Each point is reached from the start by the listed moves, each made 0, 1 or 2 times, or once backwards (-1), plus a little noise. Is the number of moves made odd or even? Then give how often each move was made.

Moves:
(1): [-1.80  2.00  0.83]
(2): [ 1.54  0.57 -2.05]
Start: [ 0.40  1.61 -0.12]
Points:
[-1.47  3.62  0.76] -> odd (1, 0)
[ 1.91  2.12 -2.17] -> odd (0, 1)
[ 3.80  0.22 -2.95] -> even (-1, 1)

Moves:
(1): [-0.84  1.56  0.83  0.49 -0.27  1.09]
(2): [-0.84 -0.92 -0.30 -1.31 -0.92 -0.01]
(3): [ 0.41  0.83 -0.33  0.25  0.85  1.69]
(4): [-0.98 -0.17 -1.44  0.33 -1.55 -1.13]
(5): [-1.19  0.92 -0.57 -0.44  0.10  0.14]
(6): [ 1.72  0.64  0.98 -1.06  1.00  0.46]
Start: [-0.08  1.06 -0.45  0.10 -0.13 -0.10]
Points:
[-3.01  6.17 -0.38 -1.43 -2.51 -0.67] -> odd (2, 0, -1, 2, 2, 2)
[ 0.73  3.90  0.39 -1.35  1.38  4.79] -> odd (1, 1, 2, 0, 0, 1)
[-6.57  2.96 -2.76 -1.42 -5.42 -0.05] -> odd (2, 2, 0, 2, 1, 0)
[ 2.09  1.78  1.07  0.06  0.88 -1.34] -> odd (0, -1, -1, 0, 0, 1)
[-1.16  4.70 -1.22  3.72 -2.12  1.48] -> odd (2, -1, 1, 2, -1, 0)

Moves:
(1): [-1.11 -0.01 -0.71 -0.29  0.74 -0.66 -0.60  0.45  0.57 -0.15  0.16  0.32
  0.27]
(2): [ 0.57  0.53 -0.46 -1.73  0.53  1.02  0.41  1.26 -0.28  0.45 -0.17 -0.38
 -0.52]
(3): [ 1.27 -0.22 -0.53  0.00  0.19  0.01  0.54 -0.41 -0.93  0.15 -0.10 -0.50
  0.11]
(4): [-0.27  0.15  0.99 -1.21  1.00 -0.20  0.66  0.70  0.48 -0.29 -1.08 -0.03
  0.15]
(5): [-0.13 -0.39 -1.26  0.16 -0.28  0.20  0.59  0.03  0.54 -0.04 -0.27 -0.75
  0.30]
(6): [-2.00 -0.12  0.41  1.08  0.20 -0.11  0.12  0.12 -0.59 -1.26  0.96  0.22
  1.10]
(7): [ 0.49  0.32 -0.11  0.84  2.29 -0.06 -0.43  0.21  0.37 -0.68 -1.33 -0.84
  0.74]
(8): [-0.74  0.14 -0.77  0.02 -0.48 -0.65 -0.27 -0.32  1.02 -0.43 -0.10 -0.33
  0.27]
(9): [-1.02 -0.77 -0.85 -0.27 -0.05  0.92 -1.34  0.77 -0.87 -1.31  1.58 -0.41
 -0.30]
(10): [-0.45  0.07  0.25 -0.44 -0.12  0.77  0.79 -0.02 -0.09  0.22 -0.44  0.42
  0.78]
(11): [ 0.13  0.10  0.11  0.31  0.29 -0.22 -2.29  1.38 -0.44 -0.12  0.43  0.51
 -0.46]
Start: [-0.02  0.20  0.04  0.67  0.17  0.09 -0.69  0.08  0.14 -0.34  0.68  0.91
  0.01]
Points:
[-5.41  1.69 -1.47 -0.08  0.27  0.05  2.38 -0.41  3.12  0.18  0.12  2.32
  3.45] -> odd (2, 1, -1, -1, 0, 1, 0, 1, -1, 2, -1)
[ 1.13 -0.36 -2.11  1.14  2.08  0.13  0.53 -0.89  1.34  0.12 -2.65  0.18
  2.39] -> even (1, -1, 1, 0, 1, -1, 1, 0, 0, 2, 0)
[-3.71  0.14 -1.26 -0.45  9.49 -0.01 -0.99  4.08 -1.14 -5.63 -0.67 -1.56
  3.84] -> even (2, 1, 2, 2, 0, 2, 2, 0, 1, 0, 0)

Moves:
(1): [ 0.11 -0.76 -1.07  0.88  1.57  0.02  0.25  0.92  0.52 -1.29  0.56 -0.77
  0.13  0.50  0.23  0.40  0.29 -0.16 -0.01  1.01  0.69]
(2): [ 0.22 -0.50  0.17 -0.48 -0.75  0.83  0.89  0.07 -1.60 -0.17 -1.67  1.73
 -0.83  0.66  0.12  0.14 -0.38 -1.02  0.08 -0.35 -0.36]
(3): [ 1.12 -1.12  0.84 -1.47 -0.30 -0.98  1.22 -0.63 -0.11  0.69 -1.49  1.04
 -0.09 -1.00  0.19  0.26 -0.55 -0.70 -1.21 -0.34  0.01]
(4): [ 1.79  0.13 -0.57  0.36  1.11  0.44 -0.71 -1.11  0.77  0.74  0.03 -0.28
 -0.04  0.73  0.88 -0.63  0.99  0.00  1.61 -0.94 -0.41]
(5): [ 0.44 -0.37  0.33  0.39  0.80  0.03  1.04 -0.54  0.69 -0.36 -0.46 -0.62
 -0.96  0.12  1.29 -0.02  0.25  1.15 -0.86  0.23 -0.74]
(6): [ 0.12  0.68  1.24  1.98 -1.38 -0.13  1.80  0.06  2.10 -0.34 -0.70  0.24
 -0.91  0.79 -0.26  1.25 -0.34 -1.37 -0.43 -1.70  0.85]
(7): [ 0.52  1.77  0.11  0.59 -1.66  0.25  0.02  1.48  0.24 -0.92 -1.09 -0.73
  0.37  0.19  0.59 -0.68 -0.61  0.72 -0.66  1.96  0.42]
(8): [-0.16 -1.27  0.84  0.24  1.46  0.23 -1.02 -0.20 -1.47 -0.44 -0.23 -1.78
 -0.76 -0.31  1.52 -0.01  0.02 -1.50 -0.49 -0.02  0.63]
(9): [ 0.36  0.49  0.60 -0.60  0.03 -1.33 -0.08 -0.01  0.33 -1.51  0.14  0.85
 -0.40  0.62 -0.14  0.14 -0.66  0.31  0.85  0.24  0.07]
(10): [-0.39  0.40  0.16 -0.05  0.91 -0.02  1.11  1.03 -0.78 -0.07  1.13 -1.60
 -0.32  0.67 -1.58  0.18  0.12 -0.56  0.70  0.66 -1.49]
(11): [ 0.43 -0.09 -0.44  0.21 -0.37  0.18  0.70  0.23 -0.65  0.74  0.18 -0.70
  0.21 -0.05  0.04 -1.28 -0.99  0.58  0.93 -0.67  1.04]
(12): [-2.05 -0.75  0.14  0.36 -0.26 -0.27  0.05  1.66 -1.01 -0.72 -1.16 -0.86
  0.74  0.76 -1.10  0.00 -0.10 -1.65 -0.14 -0.31 -0.63]
(13): [-0.93  0.64 -1.91 -0.36  0.18  1.37  0.34 -0.25  0.04  0.11 -0.67  1.12
 -0.14 -0.53 -0.19  1.31 -0.03 -0.56  0.43  0.45 -0.18]
(14): [-1.28  0.31  1.25  0.00 -0.36  0.88  0.89 -0.68  0.49 -1.16  0.23  0.36
  1.69 -1.13  0.22  0.03  0.97 -0.83  2.24 -0.45  0.70]
(15): [-0.56  1.05 -1.24  0.50  0.80 -2.59  0.05 -1.14 -0.44 -0.07  0.46  0.54
 -0.13 -1.18 -0.24 -1.19  0.65 -1.33 -0.16 -0.36  0.12]
(16): [-1.30  0.96 -1.86  0.43 -0.74  0.21 -0.49  0.18 -0.45  1.24 -0.17  0.59
 -1.53  0.34  1.79 -0.66 -0.07 -0.36  0.84  1.61 -0.43]
(17): [-0.26 -0.03  0.29  0.51 -0.13 -0.86 -0.35  0.27 -0.34  0.14 -0.85  0.18
 -0.05 -0.92  0.02  0.05  1.52  1.12  0.28  0.13  0.53]
(18): [-0.11 -1.59 -0.02  0.01 -0.23 -0.35  0.54  1.21  0.55 -0.42 -0.97 -1.21
  0.16 -0.50 -1.81 -0.58  1.07  0.23  1.35 -0.93  0.46]
Start: [ 1.88 -0.01  0.07  0.21 -0.18  0.40 -0.80  0.42  1.05  1.53  0.15 -0.98
  0.29  0.74 -0.73  0.49  0.86 -0.70  0.93  0.07  0.43]
Points:
[ 6.59  6.88 -4.17  0.96 -4.36  1.85  1.97 -2.85  1.80  4.24 -5.66  4.60
 -1.63 -2.14  3.55 -0.17 -0.80  5.84 -5.49  2.32  0.77] -> even (-1, 1, 0, 0, 2, 0, 2, -1, -1, -1, 1, -1, 2, -1, 1, -1, 1, -1)
[-0.80 -0.89  1.01  2.78  4.34 -4.59  3.97  5.60 -2.51 -4.31 -4.98 -6.11
 -3.60 -0.59 -3.48  4.95  1.16 -5.59 -4.56  3.07  0.43] -> odd (1, 0, 1, -1, 1, 1, 1, 2, 1, 2, 0, 1, 2, -1, 1, -1, 2, 0)
[ 6.83  2.49 -2.97  0.18  1.27  1.27 -1.34 -5.97  9.49  2.86  2.05  5.05
  1.84  0.15 -2.32  4.17  2.60  0.30  6.00 -6.18  2.72] -> odd (0, -1, 0, 2, -1, 1, -1, -1, 1, -1, 0, -1, 2, 0, 0, -1, 0, 0)
[ 1.44 -0.05  0.31  1.68 -1.14  1.76  5.58 -5.82  0.05 -0.24 -6.68  3.24
  1.12 -4.31  0.35 -1.37  2.88 -7.52  7.60 -9.36  5.12] -> even (-1, 2, 0, 1, 1, 1, 0, 1, 0, -1, 2, 0, 2, 2, 2, -1, 0, 1)

Moves:
(1): [-0.77  0.63  0.97 -0.45 -0.51 -0.08 -1.01  0.13  0.53 -0.36 -0.39 -0.75
  0.09 -0.34  0.91 -0.04  0.08  0.19 -0.07  1.08  0.49 -0.13 -0.22  0.75
 -0.63]
(2): [-0.46 -0.25  0.47  1.04 -0.43 -0.25  0.41  0.05 -0.83 -0.19 -0.32  0.15
  0.48  0.61  0.71  0.18  0.74 -0.30  0.30 -0.10 -0.12  0.35 -0.28  0.73
 -0.13]
(3): [ 0.47  0.09 -1.42 -0.48  0.13  0.27  0.34 -0.64 -0.41  0.21  0.32  0.72
 -0.42 -0.21 -0.49 -0.01 -0.02 -0.22  0.43  0.51 -0.98 -0.30  0.52 -0.53
 -0.79]
(4): [-0.02  0.64 -0.06  0.33  0.85 -0.25 -0.19 -0.27  0.37 -0.35  0.51 -0.11
  0.20  0.08  0.03  0.21 -0.47  0.18 -0.10  0.72  0.05  0.72 -0.31  0.77
 -0.49]
(5): [-0.50 -0.13  0.28 -0.11 -0.02 -0.72 -0.03 -0.34  0.22 -0.21  1.59  0.75
  0.09  0.79 -2.07 -1.28  0.38  0.33  0.57 -0.62  0.08  1.45  0.11 -1.43
  0.36]
(6): [ 0.38  0.09  0.14 -0.08  0.65 -0.13 -0.70 -0.87  0.13  0.21 -0.33  0.61
 -1.03 -0.33 -0.29 -0.09  0.02  0.31 -0.33  0.23  0.15 -0.62 -0.30 -0.01
 -0.50]
(7): [-0.59 -0.24 -1.44 -0.16  0.46  0.36  1.36  0.20 -0.89  0.25  0.06  1.28
 -0.44  1.14 -0.43  0.62  0.22  0.60 -0.35 -0.45 -0.28  0.77 -0.43 -0.83
 -0.17]
(8): [ 0.39  0.85  0.40  0.18 -0.55  0.75  0.38  1.56  0.75 -1.59  0.23  1.29
  0.10 -0.39 -1.13 -0.33 -0.80  0.13  1.18 -0.16  0.28  1.90  0.46 -1.10
 -0.14]
(9): [ 0.68 -0.49 -0.54  0.39 -0.38  0.46  0.86 -0.90  0.19  0.17 -0.49  0.17
  0.64 -0.01 -0.40 -1.17  0.09  0.28  1.15  0.49 -0.71  1.30  0.10 -0.23
  0.88]
(10): [-1.44  0.46  0.34  0.78  0.52  0.17  0.78  0.37 -0.45  0.94 -0.36  0.15
  0.52 -0.87  0.19 -0.16  1.02 -0.46  0.40 -0.68  1.29 -0.16 -1.05 -0.76
  0.03]
(11): [ 0.55  0.37 -0.15 -0.21  0.11  0.45  1.11 -0.02 -0.58 -0.12 -0.65  0.20
 -0.42 -0.77 -0.10  0.59 -0.41  0.55 -0.04 -0.17  0.65 -0.48  0.17  0.22
 -0.97]
(12): [ 0.19  0.09 -0.02  0.39 -0.50  0.19 -0.32  0.30 -0.43  0.12 -0.20  0.50
  0.61  0.31  0.24  0.15  0.59 -0.93 -0.25  0.58  0.59  0.18  0.31  0.46
  0.01]
(13): [-0.38 -0.09  0.41  0.43 -0.78  0.12 -0.26  0.54 -0.24  0.52 -0.26 -0.56
 -0.51  0.80  0.59 -0.70 -0.02 -0.53  0.21 -0.35  0.21  0.24 -0.23  0.08
 -0.58]
(14): [ 0.93  0.03 -0.31 -0.50 -0.31  0.52 -0.13  0.33 -0.46 -0.11 -0.37  0.16
  0.40  0.61 -0.46  0.47  0.43 -0.62  0.06 -0.45 -0.28  0.67 -0.13 -0.22
  0.00]
(15): [ 0.23 -0.55 -0.54  0.66 -0.23  0.93  0.10  0.48 -0.16 -0.14  0.37 -0.22
  1.40  0.51  0.69 -0.11 -0.04 -0.08 -0.37  0.06 -0.22  0.54 -0.16 -0.93
 -0.44]
(16): [-1.12  0.68 -0.21  0.56 -0.44 -0.14 -0.47 -0.59 -0.61 -0.14 -0.27 -0.25
  0.36 -0.38 -0.72  0.06  0.21  0.07  0.20 -0.56 -0.47  0.00 -0.13 -0.05
 -0.39]
(17): [-0.26 -0.40 -0.25  0.06  0.22  0.65  0.08  0.11  0.22 -0.18 -0.52 -0.23
 -0.26 -0.36 -0.48  0.05  0.39  0.21  0.22  0.33  0.02  0.48 -0.41  0.35
 -0.52]
(18): [-0.49 -0.42 -0.85 -0.45  0.42 -0.48 -0.28 -0.67  0.22  0.19  0.36  0.18
 -0.60  0.10  0.26  0.18  0.07  0.09 -0.37 -0.33  0.33 -0.18  0.07 -0.30
 -0.22]
(19): [ 0.49  0.30 -0.51  0.35  0.09 -1.55  0.08 -0.59 -0.63 -0.46 -0.07  0.04
  2.64 -0.30 -1.05 -1.10 -0.57  0.92 -0.70  0.68  0.59 -0.73 -1.13 -0.02
  0.02]
(20): [ 1.20  0.55  0.07 -0.13  0.10  1.32 -0.01  0.22 -0.39 -1.25  1.19  0.21
  0.21  0.31  0.66  0.35 -1.22 -1.38  1.24  0.30  0.22  0.51 -0.59  0.16
  0.80]
(21): [-0.56  0.58  0.08  0.10  1.24 -0.16  0.94  0.84 -1.53 -0.13 -0.59 -0.94
  0.92 -0.48 -0.16 -0.36  0.06 -0.03 -0.26 -0.39  0.92  0.25  0.23 -0.58
 -0.65]
(22): [-0.07 -1.16 -0.10  0.11  0.81  0.85 -0.42  0.18 -0.13  0.92 -0.04 -0.16
 -0.02  1.34  0.84  0.29  0.64 -0.42  0.75 -0.35  0.64 -0.45 -0.06  0.50
  0.52]
(23): [-0.35  0.34  0.03  0.69 -0.55  0.48 -0.62  1.00  0.63 -0.77  0.27 -0.42
 -1.06  0.50  0.17  0.79  0.71 -0.29  0.77 -0.05  0.25  0.26  0.90 -0.52
  0.91]
(24): [-1.02 -0.76  0.49  0.68  0.05  0.13 -1.02 -0.36  0.49  0.28 -0.19 -1.19
 -0.09  0.88 -0.64  0.53  0.41 -0.41  0.75 -0.20 -0.43  0.27  0.07 -0.62
  0.55]
Start: [-0.08  0.44 -0.09 -0.09 -0.06  0.62  0.23 -0.53  0.84 -0.21  0.21 -0.45
  0.94  0.83  1.33 -0.62  0.26 -0.14 -0.19  0.49  0.18  0.22  1.00 -0.64
 -1.26]
Points:
[-3.72  1.32  3.56  0.93  3.64  2.47 -5.11  1.95  0.93 -1.24 -0.19 -5.80
  1.26  2.20  5.58  2.29  3.43 -3.60  2.99 -0.37  7.36 -0.75  1.37 -1.49
  1.60] -> odd (2, 0, -1, 0, 0, 1, -1, 0, 0, 1, 0, 0, -1, 1, 0, 0, -1, 2, 0, 1, 2, 2, 2, 1)
[-1.50 -1.61 -3.26  0.85 -1.76 -2.79  0.61 -0.88  1.62 -2.35  0.52  2.95
 -0.73  5.20 -1.04 -2.23  2.71  5.77 -1.68  2.34  0.26  2.08 -1.10 -0.66
 -2.95] -> odd (1, 2, 0, 0, 1, 1, 2, 0, 0, -1, 0, -1, 1, 0, 0, -1, 2, 1, 2, -1, -1, 0, 2, -1)
[ 2.41 -1.27 -2.41  0.75  2.37  4.82 -1.98  4.12 -2.16 -3.70  2.38 -0.91
  5.58  4.27  1.77 -1.62 -1.89 -4.21 -0.94 -0.20  4.93  2.80 -0.15 -3.88
 -1.89] -> even (-1, -1, -1, -1, 0, 1, 0, 1, -1, -1, -1, 2, 1, 0, 2, 0, 2, 2, 1, 2, 2, 1, 0, 0)
[-5.15 -2.75  1.64  2.45  0.57  4.10 -1.90 -5.42  3.88  0.21  0.99 -2.93
 -0.66  5.00  1.55 -1.10  2.20 -1.22  9.49  3.53 -3.07  6.47 -1.02  3.82
 -0.16] -> odd (2, 2, 1, 2, 1, -1, 0, 0, 2, 0, 0, -1, 0, -1, -1, 1, 2, 0, -1, 1, -1, 2, -1, 2)

Moves:
(1): [ 0.13 -0.73  0.31  0.54  0.06  0.56  0.26 -0.18 -0.12  0.48  0.39  0.60
  0.06 -0.30 -1.32 -0.53 -1.06 -0.56 -0.26  0.05  0.04  0.21 -0.24 -0.04
  0.02  0.00 -0.53]
(2): [-0.35  0.31 -0.36 -0.54 -0.05 -0.25  0.35 -0.34  0.26 -0.23  0.49 -0.78
  0.07  0.36  0.05  0.93  0.94  0.43  0.71  0.25 -0.97  0.33  0.62  2.01
  0.04 -0.99  0.52]
(3): [-0.22 -0.54 -0.66 -0.14  0.44  0.17 -1.47 -0.30  0.06  0.20 -0.27 -0.03
  0.61  0.26 -0.59 -1.38  0.52 -0.33  0.31 -0.02 -0.37  0.15 -0.42 -0.02
  0.32 -0.32  0.31]
(4): [-0.38 -0.03 -0.20  0.00 -0.51 -0.24  0.47  0.40  0.21 -0.13  0.17 -0.02
  0.11  0.17  0.12  0.48  0.22 -0.18 -0.74 -0.71  0.54 -0.73  0.54 -0.07
 -0.43  0.47  0.38]
(5): [-0.90 -0.91  0.24 -0.11 -0.54  0.11  0.24  0.56 -0.20 -1.11 -1.37 -0.23
  0.78 -0.18  0.31  0.49 -0.19 -0.02  0.46  0.32  0.47  0.19 -0.05  0.54
  0.02  0.03  1.36]
(6): [ 1.00  0.07  0.12 -0.64 -0.46  0.49  0.33  0.66  0.38  2.06  1.20  0.61
 -1.11  0.40  0.40 -1.10 -0.02 -0.87  0.09 -0.23 -0.03 -0.76  0.36 -0.75
 -1.89  1.36 -1.08]
(7): [-0.28  0.47  1.50  0.38  1.43 -0.59 -0.65  0.63 -0.25 -0.31  1.95 -0.72
 -0.41  0.14 -1.04 -0.18 -0.08 -0.76  0.50  0.01 -0.20  0.22 -0.51 -0.93
  0.77 -0.25  0.00]
(8): [ 0.46 -0.34 -0.14 -0.25 -0.37 -0.42 -0.09  0.25 -0.73 -0.22 -0.33 -0.23
  0.07  0.54 -0.11  0.02 -0.05 -0.27 -0.19 -0.02 -0.84 -0.40 -0.03 -0.16
 -0.75  0.19  0.04]
(9): [-0.31 -0.51 -0.30 -0.66 -0.52 -0.04 -0.41  0.34 -1.76  0.53 -0.68  0.27
  0.62 -0.05  0.96  0.20  0.96  0.39 -0.60  0.79  0.12 -1.02 -0.32  0.12
 -0.86 -1.35  1.85]
(10): [ 0.37  0.55  0.02  1.01  1.03 -0.08 -0.76  0.54  0.64  0.06  0.00 -0.50
 -0.06 -0.48  0.53  0.45 -0.84  0.91 -1.03  0.36  0.68  0.03  0.71  0.23
  0.26  0.81 -0.05]
(11): [-0.76 -0.47  0.81  1.64  0.17 -0.81  0.88 -0.31 -0.39 -0.82  0.70 -2.27
 -0.25  0.44  1.88  1.17 -0.35 -1.38 -0.03  0.15 -0.47  0.24  0.58  0.07
  1.12  1.02 -0.75]
(12): [-0.13 -0.80  0.08  0.42 -0.20 -0.47  0.43  0.11  0.42 -0.02  0.33 -0.31
  0.00  0.67  0.30 -0.31  0.46 -0.55  0.35 -0.03 -0.19  0.05 -0.04 -1.39
 -0.94 -0.01  0.76]
(13): [ 0.46  0.67 -0.09  0.51 -0.68 -0.46 -1.25  0.55  0.92 -0.36 -1.10  1.05
 -0.90 -2.22  0.25  1.51  0.65  0.45 -0.70 -0.59  0.07  0.62  0.78 -0.33
 -0.19  1.93  0.82]
(14): [ 1.59  0.25 -0.19  0.99 -0.14  0.07  0.28  1.03 -0.31  0.18  1.00 -1.32
  0.45 -0.88  0.81  0.96  1.29  0.68 -0.68  0.46  0.66 -0.89  1.25 -0.21
  0.49  0.58  0.96]
(15): [ 0.51  0.08  0.43 -0.51  0.29 -0.15 -0.14 -0.44  0.63 -0.06 -0.93  0.57
  0.12 -0.77 -0.78  0.17 -0.47  0.11 -0.94 -0.65  0.83 -0.42  1.80  0.12
  0.63 -0.04  1.07]
(16): [-0.07 -0.23 -0.40 -0.39  0.10  0.16  0.59  0.87 -0.21  0.67  0.04 -0.05
  0.53  0.23  0.45 -0.77  0.39 -0.39 -0.48  0.37  0.18 -0.11 -0.61 -0.27
 -0.02  0.33  0.88]
(17): [-0.26  0.37  1.20  0.90  0.38  0.00  1.55  0.02 -0.38 -0.07 -0.43 -1.00
  0.11  0.95  0.12 -0.38 -0.51 -0.50 -0.24 -0.41  1.49 -0.34 -0.33  0.46
  0.19  0.53  0.95]
(18): [-0.48  0.08 -0.05 -0.07  0.77 -0.13 -0.44 -0.96  0.61 -1.12  0.89  0.34
 -0.14 -1.06 -1.01 -0.45 -0.30  0.01  0.38  0.89 -0.09  0.00 -0.04  0.80
  0.13  0.83 -1.27]
(19): [-0.03  0.14 -0.08  0.39 -0.35  0.31 -0.27  0.24 -0.02 -0.74  0.52  0.87
  0.14 -0.09 -0.14 -0.24 -0.45 -0.52 -0.40  0.58  0.16  0.47  0.07 -0.46
 -0.14  0.67 -0.61]
(20): [-0.27  0.22 -0.79 -0.32  1.06 -0.36  0.33 -0.91  0.09  0.79  0.17 -0.45
  1.21 -0.02  1.30  1.19 -0.58 -0.58 -0.65 -0.31  0.03 -0.59  0.06  0.83
 -0.07  0.92  0.02]
(21): [-0.22  0.51  0.15 -0.29  1.25  0.11 -0.97 -0.65  0.43 -0.03 -0.57  0.93
 -0.03  0.91 -0.03  1.31  0.41  0.13 -0.10  0.74 -0.81 -0.23 -0.25  0.62
  0.58 -1.18 -1.08]
(22): [ 0.15  0.26  0.18 -0.70  0.33 -0.41 -0.69 -0.66 -0.16  1.66  0.33 -0.35
  0.61 -0.47 -0.67  0.43  0.87  1.03 -0.45  0.37  0.12 -0.02 -0.03  0.25
  0.15  0.00 -0.06]
(23): [-0.04  0.36  0.37  0.68  1.22 -0.88 -0.69  0.03 -0.55  1.14  0.69 -0.07
  0.84 -0.52 -0.40  0.14  0.59  0.42  0.60  0.39  0.15 -0.09  1.13 -0.01
  1.23 -0.39  0.24]
(24): [ 0.20 -0.23  0.43 -0.24 -1.36 -0.38  0.24  0.48  0.86  1.12  0.57  0.03
  0.66 -0.44 -0.12 -0.51  0.69  0.48 -0.49 -1.02 -0.55 -0.82  1.04 -0.40
 -0.68 -0.19  1.00]
Start: [ 0.19  0.82 -0.37  0.81  1.52 -0.79 -0.65  0.26 -0.05 -1.20 -0.38 -0.56
 -0.91 -0.22  0.31  0.28 -1.20  1.19  0.51  0.12  0.59  0.33  0.19  1.40
  0.65  0.49 -0.81]
Points:
[-1.85  0.23 -1.36 -0.89  3.78 -1.96  0.11  0.92 -0.71  3.20 -2.07  1.94
  6.35  1.84  2.72  2.45 -2.62  3.06 -4.45  0.52  0.58 -3.66  3.16  3.71
 -0.82 -6.06  7.14] -> odd (1, 1, -1, 0, 0, -1, 0, 0, 2, 2, -1, 1, -1, -1, 1, 1, 0, -1, 1, 2, 1, -1, 1, 2)
[ 2.67  3.09 -1.89 -4.04 -0.15 -1.85 -7.91  0.22  1.74  6.41  3.62  3.08
 -2.74 -5.60 -5.96 -1.45  2.86  4.40  1.40 -0.94 -5.43  2.90 -0.44  2.88
 -3.25  1.78 -2.22] -> even (1, 2, 1, -1, -1, 1, 1, 1, 0, 0, -1, -1, 2, -1, -1, 0, -1, 0, 0, 0, -1, 2, 0, 1)
[ 3.50  0.25  2.77  7.93  4.11 -2.45 -3.98  3.02  2.67 -1.38 -0.30 -1.45
 -1.49 -2.79 -1.61  3.45  2.14 -1.13  0.81  0.70  0.11  0.45  7.98  1.04
  4.73  4.28  1.68] -> odd (2, 1, 2, 0, 1, 1, 0, 1, -1, 0, 1, 1, 2, 2, 1, 0, 1, 0, 0, -1, 2, -1, 2, 0)
[-2.01  1.97  0.65 -2.27 -0.01 -3.57  4.07  1.60  1.57  4.83 -1.09 -3.31
  2.93  7.20  6.75  5.85  0.60  0.09 -4.99 -2.10 -0.40 -4.63 -0.34  3.77
 -6.82  3.51  2.76] -> odd (-1, 1, -1, 2, 1, 1, 0, 2, 0, 1, 0, 1, 0, -1, -1, 1, 2, -1, 1, 2, 2, 2, -1, 2)
[ 0.55  2.99  2.19 -1.71  4.18 -1.17 -4.71  2.61 -3.37 -0.70 -0.27 -0.83
  2.22 -1.25 -0.72  2.88  6.95  2.97 -2.36  4.75  3.29 -3.33 -2.58  2.03
  0.73 -0.89  7.07] -> even (-1, 0, 1, 0, 1, 0, 2, 0, 2, -1, -1, 0, 1, 2, 0, 1, 2, 1, 1, 0, 2, 2, -1, 0)
[-2.42  0.62  2.38  9.32  3.43 -4.52 -0.58  4.12  2.25 -7.91  6.18 -9.49
  0.45 -3.72  7.41  3.91 -1.36 -1.57 -1.33  2.90  1.37  3.14  0.91 -2.36
  3.09  8.96  2.61] -> even (-1, 0, 0, -1, 1, -1, 2, -1, 0, 2, 2, 2, 1, 1, -1, 1, 0, 1, 2, 1, -1, 0, -1, 1)
